Rows are points. Each copy is the shape, with its points in the same order, turned, moved and blurred by noise. Some copies are also mirrored. Which?

Shape (7 x 3):
[[ 28   3  30]
 [ -9  34  11]
 [-34  39 -25]
 [-19  -1 -13]
 [ -5  -6  52]
 [  3   2 -26]
 [ 31 -17 -26]]
Copy 1 (7 x 3):
[[ 32  21  17]
 [-10  50  14]
 [-50  50 -17]
 [-34  13  -4]
 [ 13  22  55]
 [-15   2 -22]
 [ 14 -14 -28]]
Copy 1 is: only turned
Copy 2 (7 x 3):
[[ 22 -20   1]
 [  0  -3 -43]
 [-21  33 -60]
 [-25  22 -16]
 [-11 -44  -8]
 [ -8  35  -7]
 [ 10  36  20]]
Copy 2 is: mirrored
Copy 3 (7 x 3):
[[-32  47  19]
 [ 12  36  28]
 [ 49  20   7]
 [ 18   4   1]
 [-35  18  43]
 [ 13  22 -18]
 [-15  32 -43]]
Copy 3 is: mirrored

Shape (9 x 4):
[[ -6  16  13   8]
 [  5  -3   5  32]
 [  3  39 -17  -3]
 [  9  26  40 -24]
 [ 11  -4  31 -45]
 [-35  16 -22  16]
 [ 14  -6  11 -82]
 [-30  40  13  25]
 [  5 -10   9  54]]
Copy 1 (9 x 4):
[[ -3   9  24  10]
 [ 24 -18  15  30]
 [ 17  45  19   7]
 [ -4  15  53 -22]
 [-13  -2  31 -48]
 [-10  24  -8  33]
 [-28  14  13 -77]
 [-10  27  31  43]
 [ 31 -22  13  40]]
Copy 1 is: only turned
Copy 2 (9 x 4):
[[ -5  12   8  14]
 [ 10  -8   9  38]
 [  2  27 -28   8]
 [  1  25  24 -26]
 [  2  -7  18 -45]
 [-30   2 -23  36]
 [ -1 -15 -10 -74]
 [-28  35   5  37]
 [ 14 -11  21  56]]
Copy 2 is: only turned

Shape (12 x 6):
[[ 12  14  -6   0  -9   6]
 [ -3  23  29 -18  22  22]
 [-15  35 -18  -4   0 -13]
 [ 13 -37 -40 -51 -25  16]
 [  2 -37 -24 -19 -61  -6]
 [ 16  31  -6  22 -61   9]
 [ 32 -22  38  31   5  14]
 [ 24  -3 -14 -44  28  -6]
 [ 11 -21  45  -4  24  16]
 [ 25 -37  21  52 -12  12]
 [-13  -2  36  34 -32   3]
 [ 23  -3  51  35 -25 -11]]
Copy 1 (12 x 6):
[[ 17   6  -2  -5  -2  17]
 [ 17 -25   4 -15  34  45]
 [  1   6 -35 -16  10  19]
 [  2  36  40 -54   3 -24]
 [ -1  10  29 -35 -39 -36]
 [ 16  10  -4  -3 -59  28]
 [ 23 -26  37  38   4   9]
 [ 35  14   8 -34  48  -6]
 [ 21 -40  34   8  35  13]
 [  9 -13  36  53 -14  -6]
 [ -6 -44   6  17 -29  18]
 [ 33 -45  11  30 -24  10]]
Copy 1 is: mirrored
Copy 2 (12 x 6):
[[  5   9   4   5 -15   3]
 [ -2  30  30 -26   4  27]
 [-19  35 -10   3  -6  -9]
 [  3 -28 -19 -41 -67  -6]
 [ -4 -32   2   3 -70 -28]
 [ 17  17  14  49 -48  -3]
 [ 23 -37  38  18  14  22]
 [ 14  -4 -12 -51  -3  -5]
 [  5 -23  47 -25  18  25]
 [ 10 -53  29  38  -2  16]
 [-17  -3  55  39 -12   5]
 [ 21 -16  56  37   6  -5]]
Copy 2 is: only turned
Copy 3 (12 x 6):
[[ 11  10  -4 -10 -15  14]
 [ 38 -28  13 -11   5  -3]
 [  4  -2  -9   9 -29 -19]
 [-31 -13 -38 -67 -10  34]
 [-61  11  -4 -43 -28  34]
 [ -4  27   7  14 -59  44]
 [ 10  21  38   3  42  31]
 [ 18  -3 -20 -49  12 -18]
 [ 13 -12  41 -19  49   6]
 [-16  24  25  17  35  57]
 [-19   9  44  21 -11  18]
 [  7  35  61  11   2  25]]
Copy 3 is: mirrored

Shape (14 x 9):
[[ -3  15  11  20  -3   5  -4 -12 -15]
 [ 43 -16  12   9   3 -23   2 -42  -4]
 [ 29 -14 -15  -7  19  -5 -12  -1 -23]
 [ -9 -11  -4 -12 -19  -5   8  14   2]
 [ -5  -9  -1  20  71   9 -12 -65 -14]
 [ -6   2   0   3 -24  14 -15   4 -22]
 [  5  10  -3  19 -15  19 -22   2   4]
 [  3   9   8  -3  -1   3 -17   0   0]
 [ -2  16  -4 -19   8  -7 -24   6  -8]
 [ -3   8   7  12  19  13  -1  13 -17]
 [  6  17   3  -9 -17  19  54  10  -8]
 [ 14  -1   8 -27 -24  19 -13  12   2]
 [ 16   1 -13  18  -6  -5  -7   2   8]
 [ -5  -8  13  17  13   3 -23  18   3]]
Copy 1 (14 x 9):
[[ -2  24   5  17  -9  -9   0 -10  -9]
 [ 31  -8  29  17  -3  -1 -35 -41   2]
 [ 22 -19  -5   8  13  -6 -16 -19 -32]
 [  0 -17   0 -17 -14  -2  16   1  -1]
 [-22  24  14  23  67  -3 -35 -43  -3]
 [-12   3  -1   7 -22 -12   2   6 -31]
 [ -5   6 -11  29 -17   0  -7  17  -9]
 [  8  10   1   1   1  -6 -11   5 -10]
 [ 12   9 -20 -15   5 -16  -9   6 -20]
 [  3  11  -3  16  18 -14  17  -4 -18]
 [ 12   9   9  -7 -23  29  50 -19 -14]
 [ 15  -8   6 -12 -21  11  -3  25 -30]
 [ 10  -9 -11  20 -10   0  -5  -8   2]
 [  2  -5   1  16  16 -21   2  21   0]]
Copy 1 is: only turned
Copy 2 (14 x 9):
[[  2  20  20   7  -2   5 -11 -10   1]
 [ 59  15  18 -11  20 -18   6   1 -12]
 [ 29   2 -12  -5  30   8 -25  15 -16]
 [ -3 -22 -13  -5  -7   0   5   4   0]
 [ 41  27  18  40  57  11 -20 -50 -34]
 [  0  -7  11   0 -16  20 -19   6  -1]
 [  8  -3  16  14  -3  13 -21   4  25]
 [  1  -8  19  -7  14   6 -16   0   9]
 [ -4 -16   7 -16  22   5 -30  -6  -1]
 [-13  14   3  11  21  13 -13   5  -3]
 [ -8  21 -27 -19  -7  22  29  -4  17]
 [  6 -28   8 -23   5  28  -1  12  15]
 [ 18  -2  -1   9   7 -10 -14   7  19]
 [-11 -10  18  22  22  -1 -13  15   0]]
Copy 2 is: only turned
Copy 3 (14 x 9):
[[  7  22   3  22   4  -6 -12  -5 -14]
 [ -7  16   0   0  28 -62  -6  -6  10]
 [ 31  -4  -9 -16  23 -29 -17   8  -7]
 [ -6 -16 -19  -5 -16   0  -4   3  -5]
 [ 13  28  -8  26  95  -8 -20 -11   6]
 [  3  12  -4   2 -14   1 -28   2 -26]
 [ 10  25   6   0 -12   5 -28  -1   4]
 [ 11   0   8   4   1  -4 -19 -12  -2]
 [ 27 -16  -5   4   3  -3 -25 -21  -7]
 [ 25   4   6  13  12   9  -2   9 -14]
 [  2  14 -18  -9 -18   4  45  -8 -25]
 [  1  -8   9 -30 -19  -3 -16 -14 -14]
 [ 14  14  -9   0  -7 -15 -13   4  18]
 [ 12  -8  17  14   7   9 -21  15   8]]
Copy 3 is: mirrored
Copy 4 (14 x 9):
[[ 11  20   8   3  -8  10  -7  -5 -26]
 [ 39  41   0 -15 -12 -26   0   1  26]
 [ 36  -5 -30 -21   0  -5  11  12   3]
 [-20  -8   0  -4  -5  -6  27   7  -2]
 [ 72  27 -16   5  31  33 -12 -38  11]
 [-12   8  -9 -16 -18  17   4   1 -25]
 [ -5  -4 -10   2 -20   1 -17  -8 -13]
 [ -2   3  -3 -13   6  -2 -11   0 -14]
 [  5  -8 -19 -19  18  -7   1   2 -23]
 [ 18  -2  -2   0   3  27  -3  15 -19]
 [ 14 -13  43  -4 -23   7  36  14 -20]
 [-15 -19   6 -37 -14  -8  -1   1  -4]
 [  7  -1 -14  13 -15 -10  -6   8  -3]
 [ -9  -3  -8   3   7  17 -16  15   0]]
Copy 4 is: mirrored

Shape (17 x 11):
[[-19  -5 -48 -20  19  19  32  -8  -2  36 -31]
 [ 14  -5   4 -20 -24  18 -19 -21  25 -41  -1]
 [ -9  20  18 -30   0  31   2  23  11 -17   3]
 [ -2  -1 -47   7  -6  31 -31  -8 -19   6  24]
 [ 20 -12  30  10 -13 -14  40 -20  35 -37  14]
 [  7  -7  -5 -37 -13  12  79 -21  38  46 -40]
 [ 11 -21  24   9  36   0   9   8  31   8  -9]
 [-20 -13  -5 -78 -39  25   1 -23  13  -7  39]
 [  2  10  55  74  -8  10  10  16 -21 -17   2]
 [-28  79   6  -2  49 -44  25 -41 -41  38 -11]
 [-49  48   2  -4 -10  -9 -15  -2   8  16 -29]
 [ 30  23  30  11 -15 -11   6 -29 -11   2  -6]
 [-15  -7 -19  26 -25 -14  77   5  42 -19  23]
 [  2 -14 -15   3  21 -16 -38 -49 -16   2  -2]
 [  9  28  -9  26 -22  23  22  -1  56  56   7]
 [ 16   2  40  -8 -26 -44   5   7 -34 -38   6]
 [ 19  26  12 -23   1 -12   5 -15   7  11 -16]]
Copy 1 (17 x 11):
[[-25 -18 -36 -43  25   1  23 -19  18  13 -38]
 [ 40 -12  18 -25  -1  11  -7   4  29 -46   9]
 [ -4  -4   2 -59  12  11 -16  43   9 -24   1]
 [ 28  -9 -43   1  28  38  -9  -5  15   0   8]
 [  3   8  46 -22 -19   1  49   1   2 -37  26]
 [-30   2  25 -71 -13  -4  48 -18  38  36 -46]
 [-25  -2  38 -14  40  10  32  18   4 -13  -9]
 [ 31 -48   3 -73  -1   2 -18   0  39  11  37]
 [-11  22  20   9 -13  50  11  35 -64 -24   7]
 [-45  49 -28 -46  35 -35 -19 -45 -64  16   1]
 [-48   8 -14 -24  -1  -1 -51 -15  -3 -15  -7]
 [ 23  37  26 -15  -3   2  -2  -7 -18  -1   2]
 [-37  -5  -5 -27 -50   4  69   7  16 -18  29]
 [ 24 -15  -5  12  50   4  -4 -40 -12  -9   3]
 [-41  47  10 -18  -9  44  14  -3  52  26   1]
 [ 24  -2  22  -8 -22 -31  -6  25 -45 -25  16]
 [  2  24  21 -31  11 -17  -7  -3   7  -3 -12]]
Copy 1 is: only turned
Copy 2 (17 x 11):
[[ -8   3 -50 -58  33   0  50   4  -4  11  -1]
 [  0  -8  10 -31   0  40 -30 -15  16 -25   7]
 [-11 -11 -11 -37 -26  37  -7  14 -36 -24   4]
 [ -9  14 -37 -35   2  16 -33  14  24  34  38]
 [ 15 -40  26  20  11  26  17 -32  -6 -32  17]
 [  6 -18  -8 -59   9  12  95 -41 -16  -4 -19]
 [ 13 -25  14  -3  37  17  14  12 -38  14  -4]
 [-47 -24  13 -75 -25  10  -1 -21  16 -22  49]
 [ -4  -1   3  67 -18  39 -11  14 -25  20 -21]
 [-12  67 -28   8   1 -67  19 -14 -71 -17  -6]
 [-20  -3 -38 -31 -16 -19 -11  -4 -40  -8 -46]
 [ 14  21  21   7 -17  -5   7 -19   0   2 -12]
 [ 12 -59 -41  26   3  20  46 -33   5 -22  25]
 [-16  19  14 -26  46 -19 -35  -4   9  15   7]
 [ 23 -27 -41 -18 -30  22  19 -53 -27  43 -10]
 [  3  -8  36  22 -24 -15  -5  24   4 -41  -4]
 [ 16   7   8 -31  -4  -8   9 -12 -22  -9  -9]]
Copy 2 is: mirrored
